Rows are points. Before rounding, the points of a table are all equally far from one centre. They may lie mostly on one side of it. Where is the centre, to within rounding?
In the rows, zero is written as 128.

Points (7 x 3):
[[132 160 192]
 [173 195 154]
 [114 162 175]
 [206 114 156]
 [182 189 126]
 [207 162 128]
 [120 171 112]]
Centre: [157 141 144]

Points:
[[204 199 129  57 116 169]
 [189 187  94  29 131 129]
 [181 147 131  95 100  77]
 [142 169 156  90 112 117]
 [217 171 121 128 133 113]
 [211 189 137  55 139 134]
 [198  94 113  68  72 121]
 [147 133 140 112 109 193]
 [198 153 129 117  57 155]
 [180 119 159  77  99 105]
 [146 178 127  66 134  99]
 [146 184 155  88 117 135]]
Centre: [180 144 103  84 116 144]

Points, 12 rows:
[[129  77  53 122 122  91  92 137]
 [115 111 120  85 161  21 117 193]
 [108 124  84 132 111 135 115  67]
 [ 74 176 103 133 151  88 157  90]
 [145 177 117 129 171 126 146  96]
 [107 158  54 144  44  49  74 130]
 [ 91 175 181 128 102  38 161  74]
 [100 125  57  87  78  95 156 107]
 [178 132 110  68  62  87 175 118]
 [ 90 148 131  28  97  83 158 103]
 [116  99  99  69 162  36 162 128]
 [ 91 206 140  70 138 116 135  94]]
Centre: [135 150 126 106 108  60 100 120]

Points, 14 rows:
[[207 150 156 128  80 156 166 185 146 126  83]
 [183 138 178 148 124 126 182 123 169 150  57]
 [144 132 160  77  79 131 184 128 120 165 122]
 [ 77 156 187  63 122  90 163 192 200 100  50]
 [143 174 137  59 165 181 159 133 186 140  96]
 [129 129 223 109 117 166 119 130 162 167  99]
 [174 122 182  35 125 139 160 168 178 139  74]
 [130 130 156 160  29  78  76 159 132 112 126]
 [183 149 169 186 107  41  85 142 136  63  88]
 [173 186 220  40  84 115 156  83 195 157 106]
 [108 154 176  34 109 166 124 141 199 166 118]
 [130 133 144 146 126 107 182  87 169 161 102]
 [151 133 189  95  82  63 165 156 168 177 159]
 [143 102 143 112 132  52 170 166 152 152  72]]
Centre: [146 189 157  96 106  92 108 138 166 110  97]

Points:
[[205 155 181 151 139  64 109  96 109 136  39 156 112 145]
 [161 154  56 177 140  88 131  95 142 106 162  80  79  68]
 [149 176 133 135  48  64 157  86 133 113  94 152  86 174]
 [240 184 145 135  65 114  88 119  91 113  45 112 128 108]
 [128 142 178 110  65  75 133  71 129 107 109  76 142  84]
 [214 155 131 119 105  68  80  91 168 103 119  42 142  94]
 [128 100  94 186  85  81  84  76  90  39  81 104 162 135]
 [169 148 180 122  56  66 130 123 117 106 138  98 114 172]
 [212 120  72 134  97  79  74  88  77 122 197 109 121 180]
 [207 128  42 135 105  83 102 129 138  76 128  97  72 204]
 [136 188 144 156 113  84 110 116  68 148 180  84 154 143]
 [127 139 108 127  48 106  74  77  61 123  35 162 104  72]
 [190 138  95  89  18 121 139 112 112  89  49 153  91 161]
 [181 154 137  85 129  61 146  22  93 149  98  84 131  74]
 [184 152 181 142 113  96 130 164 110  99 115  83  80 141]
 [211 153 100 137 111 126 177  46 111 128  80 158  88  67]
 [137 173  92 159  69 134 121  64 194 155 104 134 104 100]]
Centre: [161 127  79 113 116  93 115 121 109 132  96 126 141 122]

Points:
[[159 166 103  96 107 150  90  64 154 118 142 114 174 110 109  76 150 178
   87  65]
 [149 191 141 162 112  79 133  29 177 108 129  98 181 114 160  87 148 166
  110 107]
 [163 159 132 184 173 113 131  83 163 183 131  88 164  85  68 109 162 142
   88  91]
 [194 187 141  86 167 132 133  72 146 168 161  59 155  85 131  96 125 129
   99  71]
 [172 148 104 163 116 131 144  24 171 199 106  77 182  76 102 126 143 170
   68 106]
 [177 136 116 175 141  99 112  55 121 173 120 102 138  33 125  88 146 139
  161 102]
 [169 163 124 134 158  94 151 106 161 168 124  83 130  73 151 116 175 146
  104  51]
 [186 146 120 202 145  86 115  25 105 141 153  83 129 104 107  86 168 125
  124  97]
 [184 184 136 146 146  96 102  53 148 154 139 128 150  49 108  77 164 127
  105  82]
 [189 150 122 130 113 130 106  86 128 126 126 117 130  69 129 112 159 185
  186 101]
 [171 177 116 147 141 123 149   7 126 149 150  87 149  93  95  45 165 137
   80 101]
 [189 154 121 118 120 112  97  80 201 135 136 119 196  81 117 102 156 166
  100  79]
 [174 144 121 118 137  48 118  47 129 160 128  92  90 102 129  51 164 152
  119 136]
 [132 120 133 126 132  85  93  80 140 166 101 126 156  68 165 108 139 199
   88  98]
 [155 167  95 113 135 152 146  76 173 159 190  90  87  91 117 115 165 185
   97 148]
 [189 189 113 108 137  90 152  31 166 117 165  82 132  75  88 114 136 180
  143 111]
 [181 186 124 169 136 136 128  36 148 182 134  95 147  72  89  77 192 155
  118 107]
 [134 173 123 111 163  99 105  88 123 158 123 122 161 100 139 110 190 169
   56  69]
 [192 147 155  92 132  96 159  54 135 173 130 110 154 104 112 112 186 150
  167  78]
 [198 159 147 103 154  85 140  76 153 185 144  93 167  69 117  87 177 125
  159 114]
 [169 138 110 162 145 109 146 104 116 175 111  51 149 132 117  56 163 197
   96 120]
 [149 163 103 169 141 119  93  56 158 139  91  87 150  84 101  96 170 183
  140  77]
 [174 192 140  94 161 137 106  92 149 129 104 112 142  98 127  88 178 172
  139 103]
 [155 162 158 154 106  89 127  31 132 170 167 106 111  84 120 156 187 115
  104  89]
 [173 190 121 160 133 121 118 105 121 124 122  76 157  72 111 120 168 207
  137  95]
 [172 183 145 126 135  67 165  63 133 152 115  69 143  76 156 105 182 150
  146  83]
 [202 162 102 127 145  87 149  88  88 177  98  79 117 115 104  95 168 191
  140 101]]
Centre: [154 152 105 129 123 112 132  69 130 156 138  99 151 114 126 119 135 141
 111 126]

Points, 29 rows:
[[124 123 102 130  98 212 143 145 176 147  96 106 165 175 113 146 130  53
  134 152  44  63 115 120]
 [133 104 123 105  81 128 176 118 157 108  74 127 140 135  32 135 109  56
  144 123  38  47 112 139]
 [107 110  69 166  92 176 174 152 160 142  84 123 128 174  81 164 130  51
  127 126  92  58  89 106]
 [119 130  73  83 129 103 121 138 203 167  98  78 106 179  69 199 103  76
  150 159  75 111  74 107]
 [ 93 150 140 119 109 174 213 123 186 149  98 122 167 178  98 149 117  50
  124 113  64  81  86 110]
 [130 115 138  82 100 159 121 123 197 107  77  92 138 166 114 150 101  69
  119 179  35  64 136 108]
 [160 122  93 133  67 165 170 114 229 132 126 143  92 130 100 177 116 103
  122 114  65  70  80 141]
 [131 121  95 148 107 151 165 143 191 175 117 121  78 188  79 161  90  73
  134 120  82 116 135 155]
 [123 146 149 131 121 172 184 103 164 141 104 111 147 223  98 155 132  61
  120 104  71 115 130 106]
 [ 88 123  84 161  75 176 136 137 160 148 103 111  92 148 108 145 100 101
  124 132  75  86 155 114]
 [141 144  44 136  99 159 165 104 164 100  65 150 139 108 112 114  88  76
  122 134  32  82 108  93]
 [155 106 118 132 101  94 171 116 193 151  58 142 114 191 108 188  83  68
  119 153  66  99  89 115]
 [134 143  90  79 133 147 148 119 158 166  93 149 128 168  90 127  77  64
  124 136  76  66 152  87]
 [120 148 106 136 122 182 130 116 142 107  75 144 167 132 103 166 134  86
  168 138   7  66  85 114]
 [129 133 106 153 120 163 169 124 185 137  45 106 109 202 156 174  78  83
  163 126  54  99  96 110]
 [102 131 151 146 135 132 169 116 134 143  44  85 136 154 107 137  93  89
  152 150  16  89 110 126]
 [104 150 117 123  89 140 138  96 187 155  79 123 141 159  66 168 122  83
  160 146  33  70 142  93]
 [138 135  84 125 140 158 159 129 182 159  66 113 173 169 113 175  87 130
  132 149  43  60 109 101]
 [110 141 126 113  99 166 202 113 181 137  44  96 124 137 109 160 129  93
  150 101  34  72 106 129]
 [130 126 117 132  86 121 142 144 203 113  85 122  99 202 115 137 102  59
  159 140  24  46 118 123]
 [130 177  84 112  84 186 123 130 164 190 107 145 165 141 110 145 102  24
  142 154 104 118  94 115]
 [178 115 132 120 110 153 178 101 150 179 109 121 142 182  55 166 103  50
  160 143 109  64  94  90]
 [ 87 171 105 142 104 165 140  96 165  89  78 101 120 101 126 160 137  74
  136 125  49 107 161 105]
 [128 121 123 114 120 160 145 111 133 123  49 149 106 121 124 158  81  56
  123 107  48  88  99  85]
 [120 159 104 133  81 169 136 149 227 128  50 113  86 151  78 163  82  61
  133 110  94  73  86 113]
 [124 153 107 166  67 133 153 147 160 105  83  89 106 142 109 170  41  79
  174 128  57  82 126 126]
 [134 122  84 164 113 166 161 106 177 136  65  91 109 147 102 186  77  88
  109 145  70  73 146 123]
 [151 135  80 144 115 185 126  98 179 159 106  88 112 170  65 161 109  65
  139 131  67  57 148 101]
 [104 126  87 103  90 183 135 104 188 133  68 107 126 185 112 123 103  41
  126 158  51  57 112  86]]
Centre: [134 126 106 127 122 120 127 101 177 110 105 102 150 143 113 117 115  88
 158 122 116 104  82 140]

Points (30 x 24):
[[ 75 144 135  66 128 102 154  43 206 111 107 190 139  77 121 154 161 130
  132 200 161  77 108 122]
 [ 50 137  82  88  94 103 148  54 190 157 122 166 157  73  93 184 167 116
   98 174 165  70 105 181]
 [ 83 110 147  75 160  81 135 124 221 120  86 174  98 105 122 206 170 160
   94 172 181  69 117 125]
 [114  85 137  63 154 165 172  90 129 143 154 152 157  78  96 184 181 119
  107 215 148  80 135 112]
 [129 137 115  72 141  88 177  94 173 122 111 151 125  86 121 225 151 116
  169 204 163  99  95 166]
 [ 87  82  94 106 129 116 195  61 189 151 102 154 129 126  98 207 170 132
  121 214 150  59  80 130]
 [ 72 122 141  30 119  94 165 101 139 134 136 162 157  68  84 204 167 120
  157 185 204  69 115  95]
 [ 76 102 116  68 163 136 187  92 186 142 104 177  98 109 130 194 162 124
  127 183 146  58 108 122]
 [ 64 121 107  40 143 124 192 108 168 149 122 189 145  88 103 160 186 144
   90 163 119 114  90 138]
 [136  95  94  84 101 133 187  98 169 109 157 185 131  96  94 209 190 140
  159 193 172  36  61 144]
 [ 61 118  95  93 119 119 179  77 153 167  82 143 143  88 139 155 160  84
  122 153 119 108  97 176]
 [125 120 143 109 127 136 188  94 172 186 157 148 136  88 116 196  84 168
  118 186 143  57  86 174]
 [111 129  96  54  75 125 165 120 180 154 139 126 119 126 101 223 132 139
  169 160 162  82  49 167]
 [111 130 103  67 130 125 137  83 174 166 133 140 180 134 113 195 153 100
  165 178 142  67 103 150]
 [107 112 105  46 130 107 175  73 189 120 122 184 120  80  73 171 161 142
  154 222 161  47  85 101]
 [126 130 118  79 150  78 156  89 138 110 120 182 142 100 140 170 202 115
  109 215 162 108  89 156]
 [ 72 132 123  80 147 119 184  94 181 158 161 166 134  74 102 201 190 138
  120 240 157  96  55 101]
 [ 57 102  82  89 147 129 150  60 209 131 136 177 129  72  62 193 177 136
  112 195 190  97 104 115]
 [ 72 108 121  66 115 151 186  87 221 169 101 168 136  90  69 196 169 142
   97 181 154  60 102 138]
 [ 57 105 157  82 113 137 103  91 146 106 167 189 135  74 121 198 131 107
   99 175 178  96 156 143]
 [101 125 127  98 158  90 188  97 133 160 104 185 151 108 154 161 191 140
  133 197 182  55  78 118]
 [ 82  99 126  62 134 120 152  48 197 133  96 150 135  66  93 186 192 177
  143 217 192  65  88 124]
 [100 141 114  94 147 135 144  68 187 123 123 161 138  73 113 225 178 118
  157 206 165  97 125 171]
 [ 46 122 140  79 150  98 140  67 201 127 118 194  94  81 126 180 183 111
  159 181 159  64  96  86]
 [127  92  90  70 158 119 175  85 189 126 144  95 100 137 115 167 162 121
   97 161 131  56 112 119]
 [ 96 152  79  79 108 135 150  75 163 158 150 180 170 107  93 167 167 140
  110 225 188  87 127 139]
 [ 79 128 150 101 157 125 169  86 137 113 111 170 153 104 139 168 112 119
  120 168 165  48 109 142]
 [104  90 161  67 111 131 144 115 175 108 141 182 120  84  90 185 137 162
  146 131 180   7  52 156]
 [ 75 103 114  82 179 144 142  59 167 165 154 162 128 102 120 152 169 143
  147 210 131  44 137 120]
 [ 29 125 161  88 164 119 154  93 162 165 130 167 114  85 117 155 145 148
  126 208 177  24 102 142]]
Centre: [100 102 133 131  88 100 134 128 161 144 142 134 113  76  95 149 170 154
 139 164 146  93 108 123]

Points:
[[161 136 197 112  77 142 117 122 140 162 167 102 119 187 157 118 141 211
   66 160  92 205 167 195]
 [193 119 193 158 132 139 164 132 122 155 151  46  60 164 133 163 111 186
  141 185 184 169  69 136]
 [197 114 173  97 127 125 158  94 156 165 148  47  72 186 186 157 136 160
   85 150 128 120 140 107]
 [203 129 168 105 112 140 118  96 143 140 168  99  56 203 116 168 128 191
   79 192 137 225 140 175]
 [147 125 204 136 134 137 159  89 144 115 215  75  65 183 146 194 174 188
  105 199 172 151  99 134]
 [204 143 162 129 130 161 160  92 157 197 149 122  98 213 138 106 147 165
  104 126 153 214 134 191]
 [147 116 162 126 140 109 130  70 158 183 144  69  44 197 190 142 117 188
   37 160 143 165 136 140]
 [211 124 179  75 122 157 109 128 137 167 108  86  34 102 163 172 115 136
   79 182 144 136 107 108]
 [192 119 177 122 108 172 129 141 158 197 196  89  46 198 177 118 110 172
  106 164 126 193 155 139]
 [165 105 174 129 128 145 138 145 166 177 194  33  56 175 120 159 105 219
   86 177 161 146  63 175]
 [205  65 178 151 151 127 144  99 146 210 130  47  92 142 140 116 135 170
  101 142 148 175  63 191]
 [201 126 177 115 106 174  91 125 147 124 149  92  80 171  82 142 101 244
  140 202 169 171 133 134]
 [145 101 156 189 121 122 135 107 120 167 182  92  67 185 145 141 204 178
   94 182 126 203 110 128]
 [186 104 131 145  97 137 141 111 110 140 169  64  59 138 139 162  50 210
   53 152 118 174 128 136]
 [211 108 179  91 113 176 141  88 116 214 154  62  78 209 130 141 113 169
   92 111  74 144  92 108]
 [165 116 112 175 146 135 129 113 104 187 152  77  57 203 151 143 144 197
  111 172  84 167 116 161]
 [182  64 157  75 112 161 122 112 111 127 170  86  79 144 127 169 150 161
   95 234 148 160  81  79]
 [181 109 137  57 112 174 119  85 163 195 148  61  82 178 149 145 112 172
   41 183 175 200  83 158]
 [182 105 190  93 142 145 126  81 167 127 189  64  34 192 145 127 114 193
   63 173 182 148 140 156]
 [185  97 178  86  73 135 127  77 111 178 152  98  27 156 110 186 117 150
   80 212 160 121  85  79]
 [185  80 171  97 124 134 158 116 166 166 151  95  74 179 151 135 157 209
   51 174 168 179 106 105]
 [187  79 133 137 144 141  98 127 172 148 103 105  64 154 117 127  52 162
   63 168 173 138 142  96]
 [163 122 185  83 105 141 176 123 134 186 107  52 102 203 143 144 116 185
  110 155 150 188 124  97]
 [198 115 136 102 160 153 112  58 165 202 176  82  55 158 167 165 118 210
   97 181 139 188 136 142]
 [152 136 174 113 141  95 137 117 117 168 156  46  63 171 165 135  88 210
   95 183 131 174 128 105]
 [179  69 150 126  72 107 161 143 142 155 166  47  64 172 119 172 152 174
  106 183 129 149 120 147]
 [136 140 169 110 144  96 105 113 184 161 139  38  83 137 174 136 109 160
  112 186 163 221  78 179]
 [199  94 143 135 136 106 123 109 143 162 150  61  45 150 157 188 130 176
   97 179 146 196 136 135]
 [209  88 169 172 113 116 170 128 152 153 182 100  83 148 137 159 167 155
   88 196 147 134 114 108]
 [195 112 132 123 110 144 115 117 112 220 201 101 125 182 116 101 146 189
   81 214 126 169  97 120]]
Centre: [124 110 174 123 108 161 104  86 139 156 156 125 102 147 126 143 108 149
 115 143 135 141  94 153]

Points (30 x 24):
[[ 45 130  77 239 209 135 156 139 154 194 194 152 116 100 209 161 111 179
   81 135 105 195 151 121]
 [ 74 135 119 177 141 142  57 110 232 172 123 147 179  88 217 123 112 169
   66 109  74 179 127 124]
 [ 92  82 126 175 147  87  72 116 193 186 143 112 111  84 222 170 104 152
   56 161  33 159 150 151]
 [ 40  98  83 231 170  82  73  88 159 134 137 132 136 111 195 162  86 163
   91 154  90 178  70 136]
 [114 124 127 199 156 187  80 150 184 119 149 103 170 115 213 115  82 138
   77 113 101 136 158 100]
 [ 90 154 114 163 188 110  99 101 210 145 144 117 215  99 124 209  82 170
  124 151  94 189  70 186]
 [ 49 143 116 210 161 155 129 203 165 122 114 123 125 127 179 160 158 122
  124  84  91 207 137 107]
 [123  76 137 195 204 147 149 174 207 155 135 119 145  99 190 136 112 126
  145  68  97 158 156 106]
 [ 56 133 122 217 140 117 104 140 200 135 155  92 139  72 158 179  95 115
   49 136 114 178 134 144]
 [ 70 112 154 220 152 107 108 106 194 188 133 154 121 155 176 160 137 135
   53  80 101 188 118  94]
 [ 70  94 144 194 180 134 119  75 195 162 138 140 196  88 192 153  95 185
  103 104 113 209 150 101]
 [ 83  97 137 176  69 164 125 123 168 161 140 114 122 102 125 158 105 160
  103 150 119 139 169  92]
 [126 204  96 190 158 164  72 166 193 142 137 107 177 106 113 160 113 178
  147 118  53 171 116 140]
 [ 46 135 139 163 141 151 107 117 220 140  93 121 159  74 153 181  83 166
  125 117 100 169  94  98]
 [ 37 175 126 201 202 172  69 155 150 153 172 116 146 154 179 158 103 201
  102 127  93 192 149 100]
 [ 67 127 174 138 113 127  40 127 228 142 113 136 180 148 151 134  87 124
   89 159 106 153 133 144]
 [ 58 127 101 183 140 171  82 162 188 142 146 151 149  95 105 139 103 170
  145  97  75 157  45 151]
 [ 79 120 119 160 144  79 119 153 191 117 134 148 181  63 152 195  95 178
  113 148 173 138 180 134]
 [ 45  77 159 194 179 145  93 151 212 159 138  68 183  95 165 112 111 171
  120 144  82 186  93 151]
 [ 71 179 104 190 185 105  80  97 181 193 162 108 164  99 198 153 127 123
   58 112 166 174 118  74]
 [ 91 177 129 188 105 128 118 141 201 132 156 144 200 103 200 183 111 183
  103  87  83 140  95 145]
 [ 87 140  89 149 212 129 125  85 206 159 151 131 121 105 209 179  66 155
  111 133 128 131 168 206]
 [ 95 183  84 198 142 177 101 135 215 166 112 186 123  82 195 145 115 151
  105 148  92 208  89 175]
 [ 78 143 144 228 195 175 145 145 211 178 141  88 158  88 135 110  98 133
   83 104 105 155 142 109]
 [ 75 100  80 202 158  84 147 156 167 135 153 124 186 101 166 149 174 171
   81  50  48 152  77 102]
 [128 151 117 186 100 133  43 133 176 163 170 111 125 128 182 144 183 147
   79 119  82 149 168 120]
 [ 20 139 106 189 139 184  95 165 185 115 123 130 144  63 183  97 132 158
   67 157 129 147 119 144]
 [108 107 129 140 129 128 130 132 168 129 148 249 161 101 124 211 107 173
   88  96  83 157 142 109]
 [ 38 136 122 222 167 140  81 121 163 171 131  71 156  71 133 165 127 151
   59 182  70 194 127 134]
 [ 60  87 153 167 202 123  74 118 212 126 201  98 145 144 141 102 127 138
  132 137 118 183 113  67]]
Centre: [102 136 109 130 181 107 135 141 137 164 142 148 155 126 158 121 130 144
 101 161  89 157 115 133]

Points:
[[123 153 119  32 117 137 174 112 132 131 137  99 102 117 119 104 106 119
  192 129 146 151 143 103]
 [115  97 118  66  82 155 234 123 145 100 174  73 121 112 121  94 131 198
  146 115 121 127 143 151]
 [ 91 134 102  31 154 117 172 134 150 156 166  27 152 186 120  49  95 143
  171 157  70  89 145 126]
 [115  88 120  46 105 120 195 128 185 183 170  91 153 149  98  87 108 177
  204 111 146  62 100 157]
 [150 146 159  74 141 103 171  88 139  88 139  43 147 130 125  96  84 133
  146 137 113 122 162 172]
 [ 56  93 115   7 118 119 174 117 158 149 167  85 105 104 106  71  82 144
  198 164 104 106 141 160]
 [123 135  89  57 129 119 220 106 153 133 152  83 107 119  98  88 102 175
  171 103 131 127 156 111]
 [ 86 116 127  51 108 146 184 105 156  85 120  93  94 139 111  64 104 138
  143 161 154 162 154 152]
 [114  94  98  94 136 127 186 140 114 143 152 102 105 114 116 122  59 171
  141 170 118  69 104 141]
 [110  79  88  34 108 154 201 119 161 107 144  57 132 135  86  95  87 126
  177 118 166  80 133 150]
 [134  59  82  77 134 114 203 138 149 140 166  79  96 145 136 120  89 190
  173 150 112 114 143 134]
 [ 75 103 110  44 137 156 167 119 137 142 188  71 101 162 104  58  97 166
  124 123 102 114 192 190]
 [141 128 164  46 103  54 205 127 163 122 154  77 102 130 181  98  98 167
  163 154 115  90 147 145]
 [131  95  58  78 151 135 210 153 132 146 159 102 123 118  98  79  96 159
  155 163 104 127 166 147]
 [ 74  97  89  54 106 121 177  92 190 187 172  94  93  91 135  86  60 147
  139 137 158 115 134 158]
 [125 157 144  75 105  72 187 114 117 124 152 119 110 132 175  69  83 150
  156 142 102 110 146 184]
 [138 148 108  80 144 148 207 135 132 105 197  78 123 135 128  44 120 180
  159 128 104  92 135 148]
 [114 108  83 100 100 133 199  86 130 123 139 104 111 153  96  97  63 160
  133 144 148 130 167 118]
 [ 81 135  99  94 130 108 203 107 121 152 152 118 105 114 129 108  96 122
  140 144  68  71 122 179]
 [113 117 105  93 119 152 185 106 145 152 155  73 123 135 118  52  84 172
  157 189 125 150 129 172]
 [ 98 114 127  57 123 111 206 110 139 107 165  86  93 116 135  89  65 129
  180 140 116 138 159 133]
 [ 83 117  94  13 158  96 200  96 160 162 168  87 124 137  92  74  88 167
  154 132 139 121 123 116]
 [113 125 115  53 133 138 186  93 161 151 166  50  69 151 131  73 111 164
  148 147  89  85 119 124]
 [107 134  75  63 108 129 188 109 189 116 139 106 121 149  93  30 108 209
  117 140  98  98 162 169]
 [135  80 116  67 109 147 171 100 120 196 154  85 139 144 150  87  74 160
  150 173 115 107  79 148]
 [119 124 112  58 133  92 214 106 161 127 175  62 106 148 119  81 100 166
  122  85 112 135 125 150]
 [ 94 119 127  89  99 111 221  73 167 117 171  63 138 146  86 109  98 186
  158 160 124 115 138 136]
 [101 110 128  27 129 144 211  87 140 148 188  77 124 146 167  93  58 127
  118 155 113  94 149 117]
 [ 83  63  80 112 114 116 182 102 122  92 138 106 158  97 106  68  48 146
  163 167 104  70 167 145]
 [138  87 104  54 106 115 221 146 133 146 145  77 117 134 152  65  91 151
  164 147 154 125 192 179]
 [ 82  99 121  68 177 201 177  90 148 119 173  60 125 145 159  75 102 153
  142 159 109  85 158 164]]
Centre: [ 89 103 108  73 104 109 125 132 157 134 153  94 171 126 149  90 142 146
 129 138 130  89 154 127]

Points, 29 rows:
[[ 99 137  96 164 166 144 128 116  21  89 131 145 108 175 145 172  77  98
  145 137 151 186 191 182]
 [ 77 129 132  86 148 132 172 102  37 113 108 132  70 180 189 149  94  33
  138 130 161 167 171 146]
 [ 70 142 125  98 160 124 119 121  24 121 117 126  89 218 149 163 129  45
  156 121 178 134 156 163]
 [121 145 171 104 149 107 117 132  48  77  94 132 107 187 165 162 144  54
  143 151 144 161 154 227]
 [ 99  97 106 136 146 156 112 135  60 140 154 162 100 171 195 163 136  99
  187 169 192 176 160 136]
 [137  95 176 127 136 132 140 116  49  72 126  88 119 188 177 171 120  66
  101 137 162 167 149 201]
 [ 65 122 134  89 152 130 144 114  50  95 102 127  89 159 186 149  83  63
  157 144 165 185 158 212]
 [116  54 127 118 114 127 144  75  34 124 109 111  89 160 177 151 125  71
  176 142 168 189 178 191]
 [138 122 113 131 163 130 144 116  62  69 110 139  51 208 154 164 121  59
  131 148 139 132 178 157]
 [105 122 129 113 102 132 129  82  29  82 124  90 109 178 189 142 158  39
  126 140 186 119 183 161]
 [116 100 155  93 168 123 121 160  54 108 151 154  77 183 170 139 118  65
  153 140 189 149 167 214]
 [157  88 119 151 137  88 110 148  43 151 103 133  54 184 172 123  83  46
  111 137 184 172 177 162]
 [117  95 106 142 181 110 155 138  18 118 103 115  71 203 127 131 123  58
  160 138 184 135 167 188]
 [127 136 105 128 163 115 117 103  44  91 104 160  73 167 156 142 111  47
  146 125 181 177 137 167]
 [119 102  86 171 125 107 100 120  58 154 108  75  60 172 160 154 143  28
  126 172 140 183 192 189]
 [106 128 129 141 203 119 155 132  29 150 149 119  76 208 122 147 121  75
  126 151 173 131 145 216]
 [121 128 132 152 182 130 186 113  16 110  88 121 116 206 137 161  57  71
  137 172 189 133 158 190]
 [ 77  92 103  89 113 116 122  90  67  79 120 121  40 173 162 128 113  60
  172 159 153 158 152 170]
 [142 109 108  83 139 160 152 101  33 110 145 109  58 196 171 174  93  58
  139 151 180 164 152 184]
 [118 102 147 165 128 162 148 131  61 126 103  97  75 171 188 133 117  54
  116 112 149 165 136 220]
 [ 54 102 104 139 157 133 124 105  38 127 127 113  47 201 144 107  61  63
   99 157 155 141 185 193]
 [139 137 129 153 139 125 114 106  54 106 117 159  71 141 169 160 109  53
  178 172 171 161 189 238]
 [125 143  83 112 144 155 172 136  46  98 126 152  39 181  93 166 113  69
  138 155 197  99 159 187]
 [ 76  86 161  65 162 154 116 132  52 146  97  84  70 189 140 126  93  42
  184 141 163 165 177 181]
 [102 122 125 126 151 199 134 104  31 126 123 147 104 180 174 176  56  49
  114 173 159 111 153 192]
 [164 112 130 168 133 156 118 102  64 128 132 107 108 152 173 200  99  64
  161 147 153 190 195 197]
 [ 96 104 129 143 193 145  85 115  18 128 109 133  81 185 178 119 135  58
  135 179 157 163 202 175]
 [114  83 139 152 168 144 162 145  41  91 189 148 101 202 151 143 114  92
  132 142 173 177 172 166]
 [137 119 128 132 116 132  96  85  31 160 148 171  48 203 162 140  76  69
  150 207 196 142 212 200]]
Centre: [111 136 148 125  96 144 138 133  68 145 116 120 108 162 106 125 112  85
 125 195 165 158 173 157]
